Every row gives one point. A path goes straight from each point to the next, and from the last back to the first. The post is the endless flat space through its rows: a point in 2 columns, a line in 3, a plane in 4, and so on, so that a path can go around it. How many times does the path go around the post? Going back the other way cancels.

Post (1 x 2):
8; -20
Path:
26; 32
-16; -1
-38; -59
24; -74
57; -2
24; -13
28; -29
35; 34
-10; 25
-37; -51
-1; -53
31; -21
36; 31
-4; 4
-11; -27
11; -38
59; -31
40; 2
-7; 33
-44; -48
-5; -79
48; -28
36; 17
2; -4
-29; -21
-11; -55
-42; -55
14; -46
31; -18
Times around: 5

Post:
-62; -40; 58; -6; 7; 5
-6; -5; -3; 45; -10; -58
2; -21; -38; 52; 48; -61
13; -25; 0; -34; -58; 24
-23; 5; 5; -18; 20; 72
Path:
33; -14; 19; -11; -5; 49
5; -2; 14; 23; 57; -54
-46; -44; 41; -64; 79; 19
28; 5; -9; 17; 1; 10
34; -58; 10; 36; -40; -23
-20; -17; -8; 32; -27; 38
14; -1; -3; 35; 25; 16
44; 41; -13; 57; 50; -35
-9; -37; 1; -5; 21; -47
36; 29; -24; 15; -14; 2
4; -2; -26; 44; 66; 27
-3; -34; -18; 24; -46; 17
-72; 15; 2; 5; -24; 39
-42; -74; -17; -73; -75; 12
-55; -16; 4; 59; -14; -14
-34; -62; 19; 9; 54; 12
-3; -67; -14; -31; -8; 42
-24; -1; -41; 15; 3; 1
-5; -29; -24; -26; 10; 13
-44; -43; 45; -25; 61; 19
45; 28; 3; 0; 18; 57
-3; -71; -9; -10; 0; 6
-33; 20; -32; 39; -13; 26
-43; -26; 49; 19; -73; 11
Times around: 1

Post, 10 rows:
-15; -35; 38; 24; 38; 6; -31; -1; 35; 32; -49
-10; 18; 19; 4; -10; 18; -62; -7; -1; 24; -15
24; 43; -21; 49; 34; 45; -28; -11; 27; -18; -3
33; -23; -2; -64; -14; -44; -43; -46; 54; -29; 39
-38; -57; -51; -36; 40; 22; -20; -62; 25; 34; -4
44; 20; -6; 53; -46; -21; 0; -47; 22; 6; 16
-2; -49; 0; -11; 1; -29; -15; 4; 10; -15; -18
33; -40; 49; 50; -69; 16; 70; -30; -30; -9; 23
-13; -35; -3; 9; 7; 26; -5; 16; 33; 46; -33
6; 5; 2; 24; 39; -19; -11; 15; 22; 6; 13
Path:
48; -18; -7; -29; -34; 29; -37; 2; -26; 0; -10
31; 27; 0; 36; -8; 42; -13; 3; 51; 58; 47
-13; -33; 45; 81; -88; -39; 31; -54; -17; -14; 16
9; -6; -22; 14; -63; -49; -17; -39; 36; 7; 23
-2; -70; -48; 1; -19; 10; -53; -46; 2; -3; -5
53; -18; -35; 13; -13; -11; -11; 48; 82; 60; -10
-12; -32; 29; -30; 13; 20; -8; -53; -1; 33; 16
4; 33; -66; 26; 65; -28; -7; -15; 49; -10; -56
46; 5; -82; 7; 120; -20; -23; 27; 39; -36; 2
27; -26; -29; 57; -20; 5; 9; -39; 45; 69; -10
-13; -37; -5; 57; -8; 11; -50; -54; -42; 5; 16
30; -40; 3; -11; -54; -39; -35; 12; -2; 35; -15
31; -23; 22; 39; 28; -7; 6; -17; -25; -44; -45
-6; -3; 10; -65; 38; -5; 28; -23; 2; -37; 64
5; -30; 13; 8; -3; -39; 23; 24; 8; 9; -28
39; -28; -12; 24; 61; -48; 22; -9; 10; 12; 13
26; -53; -23; -31; -49; 20; -82; -75; 35; 34; 12
14; -56; 40; 13; 5; 39; -35; -66; 9; 72; -24
Times around: 0

Post, 17 rows:
5; 25; 12; -12; -39; -21; 9; 9; -19; -19; 13; -6; 60; 27; -26; 1; 34; -24
36; 16; -17; 5; 44; -27; -12; 9; 22; -20; 0; 4; 25; 12; 6; -48; -24; -12
29; -23; 39; -18; -22; -74; 29; 39; 21; -29; -39; -29; 39; -35; -31; 39; -4; -36
11; 3; -8; 10; -26; -15; -27; 22; 5; 23; 17; 76; -7; -16; 1; 2; 39; 25
-14; -39; 2; 32; 21; 23; -3; -15; -2; -4; 56; 70; -23; 17; 26; 18; 7; -32
25; 28; -2; 47; 16; 13; -12; -45; 62; 11; 43; 55; 13; 39; -24; 6; 5; 12
-121; -14; 17; -19; 16; -75; -26; 3; 55; -33; -34; -33; -47; -33; -81; -11; -31; 18
58; 7; -2; -17; -31; -18; 13; 10; -15; 6; 24; 24; -17; -17; 3; -15; -8; -16
-31; 0; 5; 49; 33; -44; -19; -66; -6; 18; 18; 85; -75; -7; -26; -4; 45; -20
9; -14; -7; 35; -15; 25; 14; 3; -1; -11; -1; 75; -7; 8; -2; -18; 44; 14
14; 13; 30; -23; 22; 37; 7; 46; -25; -9; 16; 57; 58; -11; -34; 18; -26; 17
19; -24; -26; -23; -10; 10; -25; 4; -34; 20; -26; -14; 12; 30; -2; -25; -10; -27
-18; 10; 19; -1; 11; 10; 0; 10; -2; 4; -6; -30; 6; -8; 36; -10; -18; -22
45; 27; -7; 6; 4; 13; -26; 46; 13; -3; 29; -31; 9; 0; -26; 10; 18; 40
36; -13; 18; -27; -12; -61; 32; 42; -46; -19; -45; 3; -29; -10; 30; 53; -29; -9
-4; -7; -44; -48; 17; -25; 7; -45; -35; -31; -30; 25; 34; -5; -7; -23; 10; 23
-23; -9; -47; 56; -23; -20; -1; 43; 34; -8; -5; -11; 15; -37; -24; 2; -4; 29
Path, 24 rows:
45; -37; -35; -3; 7; -2; -11; 33; 40; 30; 40; 39; 1; 0; -45; 4; -24; 29
25; 7; 3; 10; -8; 20; 63; -15; 6; -25; 21; -11; 17; 15; -17; -18; -26; 28
30; 30; 14; 34; 42; -47; -19; 3; -22; -14; -13; -55; 1; 29; 24; 2; 59; -7
51; 25; 41; -3; 13; -17; -59; 54; -5; 4; -10; -19; -17; 4; 11; 32; 13; 55
-25; 24; -40; 12; -13; -2; -28; -16; 22; -21; -11; 16; -77; 2; -18; -4; 6; 52
-6; 31; -28; -15; 22; 12; 5; 15; 13; -10; 12; -1; 2; -53; 15; 7; -39; -5
17; -1; -6; 7; -20; -44; 7; 21; -19; 21; -54; 11; 22; -8; -1; -46; 50; -41
40; -10; 7; -29; 49; -34; 31; -32; -44; -19; -19; 21; -26; 28; -12; 41; -46; 16
17; -15; 27; -1; -9; -29; 19; -5; 35; -10; 35; 71; 29; 16; -43; -29; -29; 14
-4; -20; 29; 16; 26; -53; -15; 4; 30; -44; 7; 42; 36; -20; -19; 23; -38; 15
-11; -2; -18; 27; 12; -41; 0; -24; -29; -15; -31; 66; -1; 25; 3; 84; 14; 21
3; 56; 2; -63; 25; -51; -49; -10; 42; 5; 8; 40; 10; 16; -23; 12; 6; -6
30; 24; -33; 49; -13; -7; 55; -10; -1; 9; -2; 7; 36; -28; 47; -11; 47; 3
31; 1; -13; 16; -65; -39; 52; 20; 1; -29; 57; -14; 36; 6; -11; -34; 25; 11
4; -8; 9; -1; -15; -21; -25; 10; 0; 0; -33; 10; 0; 5; -7; -30; 29; 7
32; 16; 6; 35; -48; 22; -7; -46; 44; 21; 5; 36; -10; 57; 19; 47; 35; 13
-22; -26; -25; -25; -3; 10; -48; 12; 14; 24; 0; -18; -55; -22; -50; 58; -40; 23
-33; 66; 39; 15; -65; -70; 34; -25; -6; -7; -44; -18; -83; -21; -23; 35; 59; 11
-24; -22; 6; 69; 30; 11; 22; -13; -11; 15; 19; 45; -30; -42; 34; 20; 56; -47
51; 12; -43; 30; -28; -17; 26; -14; -16; 40; -11; 29; 22; 11; -44; 16; 46; 53
-2; 8; 1; -30; 20; -9; -10; -36; 5; -3; 8; 43; 29; 23; -16; -13; -38; 13
20; 15; 17; 23; -32; 19; -4; -26; 11; -4; 1; 7; 0; 46; -49; -13; 9; 2
-6; 47; -16; 42; -36; 4; -7; 43; 34; -31; 47; -26; 9; -11; 2; -43; 39; 17
21; -18; 7; 30; -7; 45; -13; 22; 81; -3; 50; 42; 10; 24; -96; 36; 24; 27
Times around: 4

Post:
-36; 22; -9; -12; 0; -43; -41; 17; -2; 3; -21; 16; 26; -12; 5; -6; 1; 27
-17; -27; -6; -11; 14; 10; -16; -7; -28; 19; 41; 26; 58; 20; 4; 55; 13; 30
3; -31; 9; 2; -26; 22; 29; -7; -40; 3; -31; 3; -5; -1; 20; -15; -22; 27
-54; -12; 25; -10; 17; 32; 21; -31; 30; -2; -17; 32; 29; -56; -35; -16; 0; -68
19; 18; -1; 17; -21; 7; 23; -29; -45; 27; -13; 5; 26; 12; 26; 0; 22; 12
5; -14; -14; -2; -42; -31; -44; -8; -48; 0; -10; -14; 8; 2; 3; -10; 25; 16
-36; 22; -7; 26; -30; -52; 19; 32; -30; 26; -2; -50; -20; 26; 6; 60; 15; 2
-32; -7; -23; -20; -17; -7; -18; -13; -4; -3; -10; 20; 16; 17; -26; -25; -34; 31
-57; 0; -7; 51; 15; 8; -13; -17; 33; -27; 20; -44; -6; -60; 13; -21; 16; -29
-8; 12; -25; 6; -11; -3; 20; 22; -27; -45; 10; 6; 29; -5; -34; 4; 36; -8
-13; -30; 15; 10; 7; 20; 3; 24; 54; 31; -31; 5; -6; 24; -26; 33; -25; -43
-43; 1; 33; 18; 40; -7; -16; 18; 9; 21; 42; -19; -9; 52; -4; 19; -7; -13
-59; -39; 11; -23; 14; -18; -20; -15; 68; 20; 2; 26; -4; -23; -12; -15; 4; -4
-29; 15; 12; -35; 20; -45; 8; -20; 43; 14; -23; -31; -35; -32; 42; 14; 0; -30
11; -13; -24; -24; 0; -49; 3; 44; -8; 19; 1; 2; 28; -21; -25; 1; -14; -2
-8; 19; 1; -5; 14; 32; 20; 1; -19; 29; -24; 9; -5; -23; -15; 18; -9; 15
-46; 17; 3; -27; -21; -1; -38; 2; 18; 25; 11; 1; -30; 3; 35; 7; 0; -16
Path:
-26; 17; 12; -20; 13; 10; -76; -13; 18; 26; -10; 18; 20; 35; -4; -21; -5; -17
-95; 32; 31; 29; -2; 33; -5; -24; -2; 9; 25; 16; 23; 10; 41; -35; 1; -62
-16; -2; -16; 24; -6; 10; -11; -6; 13; 10; 23; -14; -41; -6; 40; 30; 27; -24
-41; 1; 10; 28; -7; -45; -40; -5; -55; -22; 2; -24; -2; -35; -15; -22; -20; -52
-5; -6; -8; -23; 54; -49; 14; 22; 44; 25; 11; -12; -28; 21; -32; 26; -5; -4
17; -27; 21; -14; 9; -7; 5; -14; -11; 7; -29; -5; 9; 15; 31; -32; 18; -11
-31; 8; -6; -12; -7; -21; -26; 38; 43; 11; -9; -22; -26; -6; -27; 14; 46; -29
-48; -32; 11; -36; -34; 13; -29; 31; 50; 4; -11; 14; -38; -5; -56; 10; -32; 17
4; -3; 9; 17; -55; 54; 16; -33; -58; 5; 32; -1; -11; 26; 24; 3; 10; -23
6; -18; -23; 38; -41; -1; 9; -46; -69; -1; 6; -58; -22; 4; 17; 13; 13; 17
-16; -47; -47; -12; -8; -121; -6; -23; -6; 31; -1; 23; 74; -30; 7; 35; 61; 29
-44; -3; 20; 24; 12; 16; -7; -16; -53; 3; -41; -5; 8; -24; -40; -65; -14; 23
-34; 23; -8; 2; -14; 14; 8; 7; 36; 26; -12; -47; -14; 31; -4; -16; -44; 0
2; 30; 21; -17; 25; -12; 48; -43; -9; 27; -5; -9; 13; -44; 43; -9; -2; 33
-2; -29; -1; -6; -9; -17; 1; 4; -19; -10; -28; 10; -47; -61; -30; -40; -46; 49
-51; 5; -13; -18; -19; -34; 26; 29; -44; -10; 14; 44; 2; 47; -7; 13; -17; 0
-36; -11; -23; -46; 32; -20; 8; -4; 66; 20; -36; 48; 22; -5; -5; 32; -5; 25
-66; 20; -22; -13; 25; -3; -27; 11; 39; 11; 5; -17; 8; 17; -43; 1; 4; -3
-68; -10; -8; -3; 0; 13; 65; -38; 13; -17; 20; -19; 2; -31; 24; 7; -10; 21
-6; -21; -36; -26; -24; -40; 6; 5; 48; 33; -17; -14; 49; -70; 16; 28; 24; 36
-18; 15; 4; 10; 9; 46; 31; -26; -1; 27; -12; -7; 14; 5; 1; -5; -26; -16
9; 2; -40; -6; -2; -2; 27; 56; -15; -7; -57; 36; 18; -24; -15; 7; 24; 24
-42; 9; 4; 14; 13; 12; -35; -37; -1; 35; 23; 44; 28; 7; 1; -34; 4; -29
-13; 15; 14; -3; -3; 20; 91; -5; 25; -30; -23; -22; -76; -55; 44; -14; -39; -43
7; 18; -1; -7; -30; 12; 5; 18; -54; 35; 32; 8; 27; 5; 5; 34; -15; 10
-23; 31; 23; -6; -11; 17; -71; 43; -4; 23; 11; -22; -7; 2; -11; 25; 19; -32
Times around: 1
